Each row of a before or after table is a point. One or more steps were done to the points. Then noise was added and the rows were shuffled. The steps act on columns, c1 being the first. Name the steps. A step turns or swaps two columns, mirrors them in a line or flattens them onto one, adds a multiple of one to another, or multiplies or shifts one. Angles are multiples of 10 degrees, from the lower column toward the higher: turns from -170 to 170, lines from 10 to 170 but not 90. Use the fewest steps. Two steps may share a column if one is a turn and the other turns, adds or multiplies; they go together, in the order done. Otherwise the lowest column goes first.
In the rows, zero is written as 128.

Before, 13 rows:
[[155  72 114]
 [134 147 185]
 [193 167 167]
 [135  71  87]
 [ 83 128  95]
 [147  92  68]
 [108  86 128]
 [ 96 106 145]
 [ 91  91 147]
 [132 123 149]
 [125  94 111]
 [177 199 183]
 [127 120 104]]
After (13 x 3):
[[109 123 137]
 [ 98  91  99]
 [121  86 107]
 [112 166 203]
 [150  74 148]
 [149 120 117]
 [141  94 119]
 [103 104 105]
 [143 127  73]
 [ 92 197 192]
 [ 75 147 154]
 [192  92 128]
 [168  73 122]]
Steps: turn c1 and c3 by 70 degrees

Before:
[[161 135 144 141]
 [141 106 114 140]
 [110 158 141 101]
 [156 141  70 147]
 [174 114 192  65]
 [201 144 174 103]
 [103 137  77 163]
 [135 143 159  46]]
After:
[[111 138 101 142]
 [156 134 147  70]
 [159 131 141 142]
 [142 120 140 115]
 [135 133  48 160]
 [104 132 162  77]
 [174 121  64 192]
 [201 134 102 174]]
Steps: multiply c2 by 0.4; swap c3 and c4

Before (10 x 6):
[[105 128 125 135 162 159]
 [157  51 203 127 107 143]
 [ 60 161  91  83 133 185]
 [108 103 150  76 158 148]
 [ 85  80 118 128 136 153]
 [153 124 120 127 148 164]
 [ 55 172 104 122 173 169]
 [164  83 191 131  82 102]
 [ 86 122 105  94 156 119]
 [ 95 143  67 101 145 165]]
After:
[[129 190  40 156 107 113]
 [133 130 133 107 110 171]
 [ 94 137 152  86 144 150]
 [130 162  56 165 137  76]
 [128 133 135 153 101 163]
 [101 126 188  97 101 158]
 [ 77 148 101 108 118 161]
 [127 178 133  84 110 146]
 [ 82 101 168  59  75 152]
 [122  86 160  55 104 183]]
Steps: swap c1 and c4; turn c2 and c3 by 170 degrees; turn c5 and c6 by 70 degrees

Before (11 x 8):
[[187 172  92 134 114 167  87 102]
 [137  73 156 109 141 142 130 119]
 [149 103 128 135  59  92 138 188]
 [205  45 126 155 143 103 112  76]
 [131 160  93 114 137 121  98 137]
 [145  93 176 112  65  86 105 170]
 [150  44 139  89 110 114 148  47]
 [167  82 144 100 151 116 175  73]
 [ 95 134 154 117  56  59 110 171]
 [100 108 140 161  80 119 126 160]
 [148 129 176 148  76  82 124 138]]
After:
[[ 59 171 138  88 112 142 135 104]
 [159 107 120 125  80 124 162 159]
 [117  45 152 148 108 123  92  48]
 [ 68  45 175 111 143 116 156  76]
 [140  75 156 131 141 135 110 119]
 [109  82 166 176 148 123 102  72]
 [106 159 103  97 137 124 116 138]
 [169 135 126 109  57  97 116 172]
 [142 129 177 125  74 110 147 140]
 [146  93 177 105  64 110 110 168]
 [113 103 143 139  57 115 134 188]]
Steps: mirror c1 and c3 in the line at 70 degrees; swap c4 and c7; multiply c6 by 0.4

Before:
[[104 187 171  95 119  94 150 143  85]
 [140  85 102 133 124 125 158 127 155]
 [148 106 158  83 170 160 176 114 119]
 [100  80 141 102 127 159 198 135 141]
 [114 169 136 179 167 191  91 129 128]
 [139 166 165 131 141 163 158 132 167]
 [127 153 135 160 196 151 105 212 100]
 [127 113  49  86 132 153 178 149 188]
 [132  89 155 100 157 176 110 180 125]
 [159 162 123 166 127 206 143 130 131]]
After (10 x 9):
[[149 129 106 135 128 143 103 123 100]
 [128 105 155  66 133 186 141 186 132]
 [160 112 127 208 129 185 112 126 122]
 [138 115  49  47 132 157  89 148  60]
 [143 117 166  40 175 166  78 126 134]
 [ 98 146 166  60 117  77 102 139 174]
 [125 124 131 196 167 141 147 231 161]
 [130 124 166 137 138 143 102 139  85]
 [ 98 114 137  74 129 175  61 135 100]
 [112 115 132 229 164 168 164 141 135]]
Steps: turn c1 and c3 by 10 degrees; flatten c2 and c6 onto the line at 110 degrees; multiply c4 by 2; turn c5 and c8 by 20 degrees; turn c7 and c9 by -170 degrees

Before (12 x 11):
[[145 143 127 164 122 191 145 140 120  87 172]
 [132 148  81 171  75  92 112 147  88 113  99]
 [161 140 142 121 127 115  98 175  81 194 113]
 [156 141 137 115 171  89  56 113 107 101 186]
 [136 110  96 163  90 175  60 137 159 176 164]
 [167  88 104 122 168  94 156 150 115 140 117]
 [100 134  77  95 126 115  71 122 183 196 169]
 [160  88 156  72 172 114 157  75 162 130 144]
 [163 102 156 108 106  96 138 132  93 103 197]
 [118  87 162  67 156  83  65 166 115 136 156]
 [139 149 177 165 134 142 101 180 186  86 190]
 [190 131 163  99 110 176  85 186 139 112 185]]
After (12 x 11):
[[175  90 157 188 160 113 157  76 121 109 143]
 [123 143 130 100 146 190 140 140 105 171 170]
 [175 145 139 118 154  90  55 114  94 123 189]
 [160  89 165 157 118  86  64 167 109  75 158]
 [103 103 157 113 162  95 140 132  89 108 196]
 [128 134  79 197 100 114  72 121 195 103 171]
 [ 89 112  94 129 131 176  61 138 193 143 163]
 [110 133 162 155 189 176  88 188 104 125 185]
 [ 79 146  81  72 132  90 112 146 119 143  98]
 [170  89 104 124 168  98 157 149 130 108 119]
 [135 149 178 149 138 141 105 181 126 206 190]
 [132 137 141  97 162 115  99 173 169  63 115]]
Steps: swap c1 and c5; turn c4 and c9 by -130 degrees; turn c9 and c10 by -120 degrees

Before (12 x 12):
[[ 80 202  89  93 173  84 128 106 147  90  79  88]
 [139 195 111 151 121  72 102 153 130  88 168  76]
 [ 98 179 190 115 130 149 129 187 146 145 137 139]
 [133 117  92 187 114 169 213  99  96  93 101 158]
 [ 75  98 120  95 119 100 137 149 162 196 172 105]
 [169 101 137 141 143 141 159 140  66 168 123 150]
 [100 133  95 178  99 129 124  87  64 167 117 124]
 [ 66 176 124 128 160  85  94 153  91 101 187 113]
 [119 119  96 175 153 177 187 103 121 201 147  92]
 [ 89 146 156 154 141  94 133 194 120 115  83 100]
 [117 126 165 149 125 141 189  86  74 172 149 105]
 [121  95 105 114 134 176 143 119 150 116 119  74]]
After, 12 rows:
[[111 132 117  77 101 127 121  71  32 100 165 123]
 [140 192 103 107 123  70 100 145 111 186 110  77]
 [171 146 119 101 140  97 133 200 147  96 153 101]
 [ 86 100 129 115 146 138 159 144  72 102 100 148]
 [146 177 113 124 159  85  93 149  91 195 187 112]
 [122 177 150 137 130 146 127 208 208 125 163 139]
 [ 83 127 181 108 124 142 187 112 113 124 160 107]
 [ 65 117 119  80 152 181 186  86  84 110 163  92]
 [171 121 112  67 110 169 211  86  60 122 108 153]
 [ 72  97 111 160 119  94 135 145 154 131 204 103]
 [201 203 109 165 166  80 130  91 105 104 151  90]
 [148  99 111 144 137 176 145 112 128 123 133  73]]
Steps: turn c10 and c11 by -120 degrees; turn c1 and c11 by -110 degrees; add 1 times c3 to c9; turn c3 and c8 by 30 degrees; multiply c4 by -1
